Rows are points. A path goes straight from each point to the next, and from the last back to the first. The post is the endless flat space through its rows: a point in 2 columns, a line in 3, a plane in 4, and so on, so that a path can go around it. Count how often the path circles the post. Going back the other way cancels.

Post, one row:
[[-7 -9]]
Path, 26 rows:
[[-30 -35]
 [ 16 -52]
 [ 45 -14]
 [  5  42]
 [-58  15]
 [-22 -44]
 [ -3 -50]
 [ 32 -43]
 [ 39  19]
 [-16  20]
 [-46  -1]
 [-12 -30]
 [  8 -18]
 [ 11   1]
 [ -9   7]
 [-26  -6]
 [-22 -29]
 [ 35 -35]
 [ 16   5]
 [-14  10]
 [-43 -14]
 [-20 -25]
 [ 10 -17]
 [  7 -14]
 [  8  36]
 [-50  13]]
Times around: 5

Post:
[[ 21  10  18  16  31   2  15  -5]
 [-20 -12  32 -28 -21 -56  12  16]
 [ 56 -21 -19 -15  30  16  14 -24]
 [  3 -33 -28 -18  22 -19  21 -19]
 [ 10 -11 -46  -1  -6   4  21   2]
 [  0  14  33 -37  -2  31  16 -12]
 [  3  -3 -11   9   5 -13  -3   0]]
Path:
[[  5 -17  -9 -18   0 -36   5   5]
 [  4  18 -22  11  -5  11   4   1]
 [ 23  24  76 -23 -42 -17  19  17]
 [ 29 -42  -4 -23   9 -22   3 -23]
 [-17   5 -13   7   9  36   4  10]
 [ 21 -38 -15 -18  41 -27  14  22]
 [ 61 -30   0  14  49 -62   4  -8]
 [ -4 -30 -14 -39 -10 -48   1 -43]
 [ 23  -4 -32  29  -2 -14  27  -4]
 [ 30  22  48   5   8  25 -12   0]
 [ -6 -30  23 -51  10  -7   1   7]
 [-15 -11  -1 -35 -13 -23  -9  20]
 [-40  24   0 -15  14  -1  13 -20]
 [ 33 -20 -76  11  61  -1  23  -4]
 [ 22  16  -6  34  32  14  38  22]
 [ 49   9 -61  28  55  18   5 -22]
 [ -8  65  65  -4 -20   9   5  -2]
 [ 72  -1  56 -41  -6   9 -18 -60]
 [-28 -30  38 -22  79  21   9 -69]
 [ 11 -29 -37  -7  17  24  44  28]
 [ 20   0 -44   3 -28  11  19  48]
 [-48 -14  -3  -9  -5  -8  32  10]
 [-52 -23  25 -19  -6 -53  28 -26]
 [-14 -36 -22 -10  -7 -50  19 -39]
 [ 26 -10   7  32   5 -17  20  12]
 [-19 -21 -36 -16   1  42  11  12]
 [ 31 -13 -21   0   3 -26  13  36]
 [ 49  17  -4  -8 -16 -23  18  33]
 [-12   6 -11 -22  -1  16  33 -26]
 [ 95  12  -3  11  39  -2  -6 -37]]
Times around: 3

Post, 13 rows:
[[-24 -15  -5 -47  20  12   6 -21   5 -17  -9   8  -1  -9]
 [ 21 -12 -22   0  -5 -18  41 -26  56 -30 -49 -18   6  -8]
 [-20 -14   3 -47  52  12  31 -40  -8 -10 -19  -9  17  19]
 [  4  54 -17   1  19  23  16   8  20  30  46 -15 -43   9]
 [-44 -33   8  -8   0  -7  54   6  16 -23 -14  -6 -11  16]
 [ 25  44  -2 -18  -1  10  50   5   6  12  39   9 -30  -3]
 [ -6   6 -15   7  20  21  19 -21   2  22  26  22 -24  10]
 [-33 -44  -5 -15   8   8  53 -24  27  17   9 -39 -12  -7]
 [ 26  50 -13  16  -2  18  14   3   9   3  55   2   0  -1]
 [-13 -33  41  -3  -6  10  18 -20  17   0 -44  -5   9   0]
 [ 21   8 -10 -13  14  21  23  16 -23  26  35 -18 -26   9]
 [ 37  17 -20 -16 -40 -22  20 -35  43 -22  -3 -20  -9  22]
 [ -5  19 -22 -10  -5  20  28  11  17  29  25  11   2  19]]
Path:
[[ 27  12  23 -15  -1   8  51  21  11 -44 -20 -24 -40  31]
 [ -3   5 -36  -4   4  26   0 -13  25   2   0 -17  -6  13]
 [ 19  30  34  40  14  13  43 -12  -2  35   3 -36 -31  12]
 [-18  22 -64  18  -8 -12  34   5  46 -14  28 -27 -55  15]
 [ -6  27  -4 -21   3  28   8 -33 -17   0  52  47 -19  29]
 [-52 -17  -7 -29  46  49  39  21  53   6   6  33   6 -24]
 [ -4 -30 -26 -16  17 -12  54 -23  50  27   3 -30  -7  15]
 [ 23  23 -60 -21  47 -18  10 -56  27  32  31 -66 -18  32]
 [ 28  60  -5 -17 -39   4 -20 -16  18  41  26 -22 -29 -26]
 [-30  10  -8  54  -4  13  44   3  22   6 -16  11 -23  37]
 [-62 -57  -3 -28  10  -4  68   1  22 -21 -14 -48 -58  13]
 [-36  16 -19 -14   0   2  40   2   9  -8   0  15 -24  26]
 [-26  12 -24 -10  12  15  62 -32 -14  -2  26   2 -26  28]
 [-18   8  11 -25  45  39  35  -6  -5 -30  23  -1 -30   1]
 [-12  18  10  21 -34  15  18  25  43  -6  23  68 -21  47]
 [ -8 -17  -8  10   1  -6  13  24  -4 -20  22 -22  27  17]
 [-35  -1  23 -26  -1 -12  60  13   0  27 -13  20 -18   2]
 [-76 -15 -28 -32  42  13  83   5  22  16   2 -26 -13  -9]
 [-10 -13 -16 -31 -33  21  66   5  13  33  19 -30 -18  13]
 [-30 -24 -13  -6  37  16  44  37 -22 -46   7  14 -48   6]
 [ 14  23 -22 -31 -25   2  55 -14  43 -45  34  66  13   9]
 [ 25  22  24 -56  33   7   8 -10  11  -3  -3  30 -15  19]
 [ 27  -4   8   7 -35 -20  40  19  25  58   9 -82 -25 -18]
 [-19  16 -27 -14  21 -17  56  26  36  24  31 -11  -6   9]
 [-15 -31  28   6  42   7  37  13   0 -38 -75  58  35  26]
 [ 42   4   5 -35  51  50  14 -20 -19  10  10  -8 -19  -9]
 [-19 -20  19 -18 -19 -22  95  20  56 -25 -32 -24  -2  41]
 [  9 -35 -20 -15  10 -12  57  -5  30  28  -2 -18   4  21]
 [ 32  -1 -14 -24  50  -6  33   0  -2   6   4 -58  -3  18]
 [ 41  -4 -19  10   3  -8  27 -12  10 -31   8  -6   0   3]]
Times around: 2

Post:
[[ -1  11 -37   5 -23 -15 -20   1 -28   0   1   1 -23  17 -14  17 -26  70]
 [ -1  -9  20  22 -19  -2 -23  -6  -3  30   4 -17  -4 -28  49  -9  11 -11]
 [-53 -30  -4  27 -23 -16  -4  -4   3  39 -25 -17   1   1  22  22  38  -5]
 [  8  23 -25 -38  44 -18  -3   5 -36 -14  -4  17   8 -10 -31  20  12  60]
 [ 33 -15  18  12  -1  33  39   5   5 -31   0  21  57  20  -5   3  -4 -32]
 [-25 -29  31   7  -8  20 -28  17  14  29 -10 -10  -5  16   3 -20  12 -41]
 [ 39  -4 -17 -39   2   1   8  23  -4  -4  -6 -24 -18  17 -14  33  24  39]
 [-27  20  16   2 -38   0   1  17  -5  51 -52  -3  -8  -6  17 -20  31  15]
 [ 14 -13  12 -20  15 -44  -7 -13 -20  -9 -26  13 -24  22  -6   6 -10  58]
 [  9   3 -17   4  13 -35   5   5   3  10   8 -30 -14   2 -44  -9  13  67]
 [ 36 -20 -19 -34   1  34  24 -30  21 -12 -25  19  -4 -15 -30  21 -35 -26]
 [-11  12   9  25 -18   1 -10  -1  50  41 -19  23  17  11  26  -1  18 -42]
 [-28 -35 -19  33 -21  -7 -13  35  26   5 -27  10 -14  -4  30 -25  46 -16]
 [ 15   7 -26  14  35  46  37 -26  12  -4 -33  -1   9  31  10 -14  -8 -22]
 [ 42  -9 -47 -37  -5 -31 -13   0 -39   5 -20 -23  26   3 -29   0 -24  47]
 [ 10  20 -30 -15  27 -43  32  32 -27   2 -10 -15  -1 -10 -26  26 -39  34]
 [  9 -23 -10 -41  -5  39  54 -18  35   0  11  28  27  23  10  -6 -28 -27]]
Path, 24 rows:
[[ 45  37  -6 -73 -23  -6 -17   3  -2  26   4  11   2  -7 -18  25  37  28]
 [ 20 -39  26 -67  20   6  22  53  19 -17  31 -21  33   6 -36 -11  33   0]
 [ -7 -45  -3   2 -20 -34 -51  40  10  -3 -33   5 -66  24 -10 -31  -2  46]
 [-25  21  48  26  29 -29 -37 -51  12  29  16  56 -18  23 -15 -25 -11  43]
 [  5   0 -54  40  12  -6 -11  35   4 -36  -5  -4 -67  13  16  53  20   5]
 [  4  -5 -27  45   5   0  57  12  -4 -41 -43  26 -12  26  41   5 -27 -20]
 [-27 -12  48   6  28  13  13 -20   2   4  24 -23  -5   5  11 -32  33   0]
 [ 38 -41  18 -34 -50 -26  -4   5  17   1 -12 -27   0  40   1  18  37  60]
 [ 22 -15 -46  22   3  37 -13 -41 -15   1 -18 -32 -19  16  21  -3 -30  40]
 [ 59  25 -60  18  -6 -12   1   5  -2  53   4 -55 -28  -9  22  72  44  14]
 [ -2  57 -19   6  36   1   1   8 -13  27 -32 -15  -8   2 -23   1  23 -10]
 [-68 -47  -4 -11  21  -6  59 -10  37 -13  -6  -3 -18  34  15  11  25  23]
 [-15  27  25  27  14  26  53  31 -22 -35 -28  43  67   3  11  24 -11 -29]
 [ 11 -26 -31  26 -13 -11 -29  -1  14 -27  -1 -49 -20  49  -4  29  15  50]
 [  4  16  66   8  21 -14   2 -19 -32   0  -5  26   1   2  30   1 -42  57]
 [ 48 -22  84  36  57  37   9  29  -6 -29 -44  48   7  28   4   5  39 -64]
 [-35 -26  37 -49  16 -20  -2 -48  -8  70  11  -9  27   6 -18 -12  10  12]
 [  5  14 -53 -30  31  40 -51  32 -72  22 -38  11 -30 -19   3  47  16  17]
 [ -6   3 -30 -21 -38 -11  -9  -3  -8  50  -4 -14 -21 -34  -1  27  -4 -11]
 [-18   5  -3 -71  18  30  -5  25  11 -16  27 -26 -26  45 -20  10  35  32]
 [-22  24 -19 -52  41  -8  -1  21  27   1 -57  60 -18 -11  10 -37  27  64]
 [-20 -16 -58 -11  32 -26  39  14   9  27 -17 -18  13  -8  30  34  -2  12]
 [ -5   1  16 -25  15   7  58  16  -5 -25 -16  92  32  12  32 -31   3   7]
 [  1   1 -36  13   3  27  42 -16   4   4  25 -47  -8  14  26  17  29   8]]
Times around: 4
